Each row of a before or after table is a point. The points were changed in one or more steps. Then noise was added and the rows were shuffled. The steps act on how far a point lies along the listed directions, d1 being the first. What was done? A step turns or swaps two directions, mirrors them in a line or flattens them onto one, adds a multiple of one to another, or multiplies one. Angles are multiples of 10 degrees, from the lower direction toward the higher: turns from -170 to 170, lines from 10 to 170 but not 90. Use the fewest steps. Two steps may share a direction if one is a turn and the other turns, adds or multiplies; they go together, in the order done. Otherwise the lowest direction goes first.
In the rows, 128 means zero.

Directions:
(1): [125  75]
(2): [ 75 131]
Before:
[[ 89 196]
 [121 167]
 [164 163]
 [148 138]
 [178 137]
 [154  81]
 [141 188]
 [160 168]
 [117 202]
 [151 111]
 [149 216]
 [170 191]]
After, 12 rows:
[[149 188]
 [115 175]
 [177 132]
 [126 155]
 [170 170]
 [163 156]
 [164 150]
 [146 129]
 [ 87 173]
 [153  94]
 [150 116]
 [141 170]]
Steps: multiply d1 by 0.7

Directions:
(1): [154 132 192 120  90  71 119 170]
(2): [ 55 150 167 176 119 121 166 112]
(3): [167 112 192 160 148 191 119 115]
(4): [180 138 113 163 170  91 192 124]
(5): [131 202 112 164 146 142  91 179]
(6): [106 121 143  81 160 159 176 193]
Before (12 x 8):
[[116 110 153 163 129 152 150  86]
 [186 102  74 109 158 139 123 108]
 [ 89 144 141 145 135 130 144 110]
 [177 128  97 117 121 108  91 107]
 [103 141  99 126 135 129 142 109]
 [ 91 110 121 125 112 145 148  99]
 [116 131 124 139 135 159 125 115]
 [ 99 139 121 166 125  99 138  88]
 [ 88 122 118 144 137 112 154 103]
 [ 96  92 123 135 134 143 147  98]
 [139  51  83 117  94  97 102  14]
 [173 111 147 129 131 117 128 130]]
After:
[[105 145 166 140 122 107 140 128]
 [140 110 118 106 115 141  90 123]
 [112 136 143 148 130 147 136 120]
 [140 107  81 191 110  91  99   7]
 [ 94 128 140 145 116  88 141 116]
 [119 119 146 153 111 116 161  99]
 [102 114  63 119 140 165 109  89]
 [148 145  74 131 140 137  95 103]
 [100 148 121 137 130 113 153 116]
 [102 119 172 153  96 134 117 104]
 [101 101 148 154 118 117 145  97]
 [104 153 139 158 107  82 117 119]]
Steps: turn d1 and d2 by -50 degrees; mirror d3 and d4 in the line at 160 degrees; turn d5 and d6 by 30 degrees

Directions:
(1): [102 173 162 169 172 101  61 131 101  97 116  99  61 139]
(2): [ 74 172 126 131  87  59 130 148 180 124 156  78 177 131]
(3): [227 182 114  91 155  91 140 131 131 100  88 101 148 136]
(4): [144 124 102 168 172 174 123 137 179  82 183 126 149 199]
(5): [158 105 100 163 171 118 119 103 130 211 163  59 127  95]
(6): [150 135 161 151 164  70 104 152 135 167 158 221 160 124]
Before:
[[142 150 160 111 153  88 102 128 108 122 110 165  97 107]
 [120 104 133 148 141 137 128 134 125 155 155 178 159 126]
 [177 154 111 135 141 120 130 116 123 126 125  94 124 121]
 [151 122 127 105 110 152 142 117 113 134 100 130 122 129]
 [101  93 117 145 112 179 132 129 149 111 142 119 135 156]
 [112 102 155 136 110 129 115 131 104 168 124 143 125  96]
 [168 169 116 116 136  88 141 135 151 132 136 129 184 134]
 [158 139 152 132 150  95 102 121  98 135  96 131 114 117]
 [168 155 134 104 128  68 121 133 138 164 123  99 160  83]
 [ 91 163 144 121 127 111 120 138 151  93 132 127 116 137]
 [147 140 108 145 145 100 131 133 138 131 131  56 139 120]
 [144 148 120  87  96 145 161 125 121 109  94 103 125 126]
 [100 123 143 100  90 112 115 137 124 156 109 119 124 100]]
After (13 x 14):
[[227 183 104  80 142  89 136 123 143 114  91  35 154 107]
 [221 131  83 123 161 118 164 133 155 126 131  80 176 137]
 [ 54  78 145 176 111 154 110 143 154 145 179 173 143 148]
 [203 140 128 104 150 120 127 111  95 117  71 104 116 122]
 [157 160 151 120 131  88 114 135 121 141 109 149 134 128]
 [170 145 135  77 137 126 129 108  92 102  72 117  81 102]
 [248 176  98 118 165 105 142 121 136 113 116 101 152 135]
 [218 214  94  89 146  89 146 124 144  80  91  49 166 147]
 [193 183 142  83 122  70 149 146 129 132  96 155 162 117]
 [ 84 106 145 104  82 123 118 136 122 167 117 131 124  97]
 [ 39 116 140 177 128 156  98 126 117 123 155 107 105 136]
 [114 119 123  86 100 156 161 123 135 114 113 144 122 115]
 [ 54  89 160 159 100 150 100 128 103 163 141 127 102 101]]
Steps: turn d1 and d2 by -60 degrees; turn d1 and d6 by -140 degrees; multiply d3 by 2.5; add 0.7 times d5 to d4

Directions:
(1): [ 31 138  41 158 179 166 126  59 153 112 122  98 143 126 112 129 138 134
  78 125 101 107 126 142 146 102 122 131 179  74  78 129]
(2): [114 135 115 173  94 103  97 117 153  91 183 145 118  88 165 125  76 167
 117  96 148 148 171 162 141 159  88 157 114 113 153   7]
(3): [141 162 102 160 182 106  96 118 165 222 103 170 110 125 159 117 128 204
 134 134 190 130 176  91  80 164 156 104 168 134 129 150]
(4): [161 104 109 141  75 147  70 117 127 166  85  98  94 167 130 167 153  83
 123 107 106 167  66 125 121 210 167 151 188  90 134  84]
(5): [123 124  63 156 108 159 168 152 119 134 153 146 157  43 168 144 177 114
 218 120 121 147 114 116 110 153 102 125 108  57 169 173]
Before:
[[ 89 130 109 149 142 129 152 127 134  99 162 137 147  82 140 125 120 160
  160 120 145 115 153 135 138 121  96 135  95  97 142 122]
 [114 157 128 138 160 111 122 111 143 130 129 142 120 130 132 114 100 172
   86 138 140 110 178 135 127  99 131 127 129 156 117 117]
 [143 126 166 133 128 103 130 124 126  88 134 119 117 151 126 116  84 153
   94 120 137 132 148 145 129 117 121 137 117 148 138  74]
 [116 136 124 126 166 129 126 116 143 129 127 127 136 134 104 114 126 142
  105 142 147 108 141 124 121  84 137 117 141 146 107 162]
 [138 107 120 130  95 136 133 137 103 109 125 117 143 104 132 142 159  95
  156 115 105 136  94 133 133 150 126 146 116  93 142 136]
 [110 115 133 130 132 115 108 111 134  86 150 101 134 165 101 118 114 117
   75 125 119 130 123 169 153 116 124 137 131 133 100  80]
 [178 103 153 104 103 118 112 143 101 134 116 123 113 151 121 129 123  99
  147 131 122 141  90 110 122 158 134 144 116 130 146 130]
 [172 129 163 100  99 113 129 161 112 136 124 122 112 131 130 135 131 103
  145 123 115 144  99 122 128 144 137 142  95 133 141 140]
 [114 131 115 143 157 122 126 117 133 115 142 139 143 117 130 109 120 150
  105 130 144 115 159 127 133 115 117 125 118 133 123 126]
 [125 108 114 147 115 130  96 107 141 126 121 126 126 143 120 125 131 135
  124 129 125 143 120 128 142 137 121 129 137 111 118 115]
 [147 124 115 147 120 135 124 136 131 151 129 140 110 107 155 147 149 132
  152 128 129 139 105 119 109 178 124 127 140 109 150 141]]
After:
[[ 76 130 102 121 182 152 132  94 141 106 121 104 146 141  84 113 136 122
   87 145 120  91 123 133 136  58 137 117 154 128  82 176]
 [ 89 132 100 143 168 135 132  99 134 105 136 122 149 126 115 110 124 144
   86 129 128 104 150 130 139  98 117 126 130 121 105 129]
 [173 132 150 138 126 115 107 141 131 167 119 149  95 133 152 140 133 149
  139 134 149 137 120 114 101 184 142 121 143 142 148 132]
 [152 125 107 157 101 117 114 137 125 138 133 143 135  83 170 137 147 139
  167 108 142 141 125 128 113 180 125 143 122  94 156 116]
 [ 83 144 120 119 161 132 140  97 130  99 119 112 133 147  99 117 115 133
   64 145 106  97 149 143 151  70 129 132 130 145  93 143]
 [ 66 146  87 168 166 124 134  99 155 116 156 140 139  88 149 119 111 187
  137 117 158 107 174 136 132 121  99 133 117  93 128 108]
 [250 125 224  88  60  80 128 221  95 158 135 153 100 114 155 135 120 109
  195 125 147 166 111 106 107 175 136 138  56 164 191 132]
 [100 109  94 154 127 142  98  89 145 116 125 115 133 140 117 128 136 130
  114 129 112 138 112 132 150 129 118 129 148  98 105 117]
 [164 113 176 121  99 108 151 150 104  71 146 119 129 131 127 122 101 124
  126 116 118 144 131 139 134 121 112 141  86 144 161  85]
 [248  95 209  94  62  90 114 196  86 150 127 150 103 138 140 125 122  99
  191 129 145 160  90  98 101 184 133 143  75 161 189 126]
 [ 58 111  71 152 136 147 128  92 136  58 160  87 155 124 106 128 142  98
   94 118  90 131 113 177 165 111 100 141 136  72  98  93]]
Steps: multiply d1 by 3; turn d3 and d5 by -60 degrees; add 0.7 times d5 to d2

Directions:
(1): [132 114  78 126 147  82 123 170 121 137 163 175 141 136 123 186  52  70
 103  99 143  94 132 198 141 122  86 155  69 167  94 137 160  89 163  84
  97  73  72 107 161 152 136 115 114 176 177 104 167  92  94  89 138 131
 144 146  53 212 147 164 166 158 182 203]
(2): [129 179  62 147 165 137 151 121 117 151 202  84 179 110 153 131  94 112
 109 130 163 155 113 139 109 137 222 108 105  60 150 166  69 146  86 174
 111 141 171 193  82 161 159  68 153 141 100  69 154 179 192 136 119 122
 120 144  47 167 187 136  82 106 135 159]
(3): [ 88  33 152 141 138 114  56  87 115 141 115 115 123 157 118 116 126 130
 136 110 233 120  89 118 100 136 156 134  68 122  49 167  96  75 102 105
 218 134 129 103 130 112  97  72 156 120 126 114 221 169 145 151  89 101
 125 172 146  76  85 107 147 198 144 134]
Before (10 x 64):
[[134  71 151 118 143 122  78 101 122 125 135 137  94 127 110 132 117 101
  136 128 180 107 111 127 136 138 136 147 107 146  71 149 125  51 113 126
  167 116 103  92 118 112 128 103 151 126 123 123 183 155 148 137 111 140
  123 170 142 102  87 117 137 165 136 128]
 [120  94 122 131 136 130  97  91 126 119 142  90 136 133 119 129 122 117
  135 123 215 126 123 130 100 143 199 126  99  74  74 149  91 119  73 127
  161 137 145 148 115 114 113  76 156 114 110  74 202 163 181 162 110 113
  123 152 117 129 137 109 124 152 147 124]
 [125 142  76 138 151 111  97 127 133 163 173 122 164 116 135 166  87  96
   98 122 192 124 105 140 108 136 178 133  47 109  78 164  93  94 101 108
  163 111 134 149 114 132 132  93 123 175 152  74 197 158 151 126 111 136
  145 178  61 175 149 138 128 151 166 174]
 [149 164 132 111 111 140 178 148 141 138 135 131 132 123 145 134 150 123
  110 134  29 129 146 102 141 141  91 140 164 140 193  82 139 172 144 141
   82 113 122 135 131 127 148 182  96 110 109 165  68 103 102 107 160 149
  128  86 162 122 126 134 126  85 116 118]
 [ 96  78 220 132  94 156  98  73 144 119  47  95 106 150 117  71 223 166
  174 143 159 153 104  78 115 136 156 111 134 119 123 111 111 127 104 155
  219 160 167 127 106  78  73 128 156  58 105 166 123 145 161 176 104 114
  113 144 228  53  70  80 119 142  86  56]
 [118 109 108 142 162  96 104 108 104 159 178 132 160 107 132 143  82  91
  101 105 196 118 101 176 131 133 164 143  77 102 102 185 117  82 125 128
  131 101 103 138 136 149 140  60 139 169 131  84 195 151 145 122 113 116
  144 169  46 188 138 141 143 159 183 175]
 [128 147 121 131 111 160 149 112 144 112 124  80 134  90 132 110 174 158
  144 147  84 164 123 106 115 155 194 120 151  73 159 120  95 168 101 173
  132 167 174 182 122 112 131 128 139  92  84 123  79 153 149 143 116 118
  117 140 150 104 142 123  82  95 119  95]
 [138 165 174 140 129 186 152  93 153 112  81  92 100 115 143  77 212 210
  162 157  99 172 133  40 122 134 196  83 182  84 178 103  77 190  84 181
  145 193 197 171  86 120 124 141 138  74  68 140  66 146 168 170 119 128
  107  99 206  65 125  93  83  85  97  44]
 [120 162 108 139 138 139 139 150 123 122 141 137 150 123 146 118 145 139
  105 127 104 132 126 131 138 150 124 108 120 127 133 134 129 143 139 111
  135 127 146 120 133 131 144 132 139 113 115 139 112 136 132 146 132 130
  121 121 127 131 145 133 123 139 125 143]
 [112   9 193 135 109  95  36  98 136 148  61 163  82 170 111 123 124 122
  140 114 177  99 110 141 110 116  76 183  47 167  39 149 144  41 177  69
  199  95  55  75 177  91  75 125 127 114 171 165 206 122  96 137 102 117
  125 156 191  67  41 108 192 192 154 143]]
After, 10 rows:
[[146 168  75 123 119 124 170 166 142 113 153 128 143  87 127 162 114 109
  121 128  55 135 144 167 136 148 139 141 124 113 158 109 141 154 144 141
   74 116 123 168 151 136 148 143 114 135 129 112  74 103 108  99 140 132
  133 137  85 191 171 162 111  95 159 153]
 [136 104 220 132  87 162 100  76 151 133  46 106  79 136 130  62 209 186
  160 160  88 152 130  68 110 120 125 142 154 111 142 118 117 130 145 148
  166 159 132 131 126  82  96 165 130  65 108 192 101 146 139 169 118 135
  107 106 248  15  62  81 124  98  80  57]
 [180 225  80 123 146 130 208 191 155 116 141 173 121 103 143 173 104 126
  120 130  28 128 175 151 165 116 108 118 149 147 198  81 155 178 160 136
   23 107 113 158 134 168 162 173  92 151 143 119  42  56 103  91 170 157
  135  84  84 233 188 164 123  68 163 148]
 [116 148 105 139 142 132 130 149 121 124 143 140 151 126 145 124 133 133
  102 121 114 128 123 140 137 149 120 111 108 135 118 140 133 133 141 101
  142 119 138 111 140 132 140 126 138 118 122 135 126 133 128 143 129 127
  123 128 120 134 142 136 128 150 134 152]
 [155 212 151 114  95 154 202 154 158 107  91 132 125 112 129 119 183 131
  147 154  19 151 159 130 156 121 102 115 187 142 221  64 167 183 156 168
   72 123 141 158 116 116 123 193 111  96 132 168  15  73 125 124 163 154
  124  92 152 177 147 130 106  54  92  90]
 [110 108 170 143 138 144 100  62 111 148 130  89 138 103 133  84 166 154
  129 132 186 147  95 103 118 138 195 119 135  71 126 174  91 117  93 165
  174 157 155 150 109 117 124  77 153 118  83 118 160 184 169 162 101 111
  127 151 134  92 107 103 113 140 127  94]
 [121 148 129 136 128 153  99  91 142 151 129  86 144 112 136 114 162 151
  124 149 171 150 105  75 100 140 202 113 104  84 106 149  72 128  78 141
  193 159 176 158  92 106 120 115 132 129 114 107 155 183 171 159 106 135
  131 159 140  92 121 106 101 127 115 103]
 [130 101 102 118 132  97 133 155 126 155 161 158 144 146 136 172  85  78
   95 102 106  99 124 153 134 141  80 164  80 162 121 115 141 111 154  95
  106  73  81 109 156 140 141 137 103 144 143 134 155 101  89  88 141 136
  140 127 106 160 122 152 166 148 170 183]
 [153 133 168 115 128 159 122  96 133 112 120 111  90 105 120 100 165 138
  146 156 114 135 130  87 143 139 152 126 178 123 135 124 119 105 103 168
  138 147 140 121  96 105 141 139 144  99  92 146 109 159 161 151 125 153
  114 135 179  78  99 105 101 107  92  76]
 [147 165 137 118 116 161 150 104 142 103 127  81 126 112 125 112 164 144
  143 150 126 146 152 102 118 136 187 111 173  70 144 111 107 173  82 158
  112 156 163 167 101 113 129 129 140  94  93 102 113 142 177 163 135 133
  119 110 149 124 153 106  97  91 109  82]]
Steps: turn d1 and d3 by 100 degrees; multiply d2 by 0.7
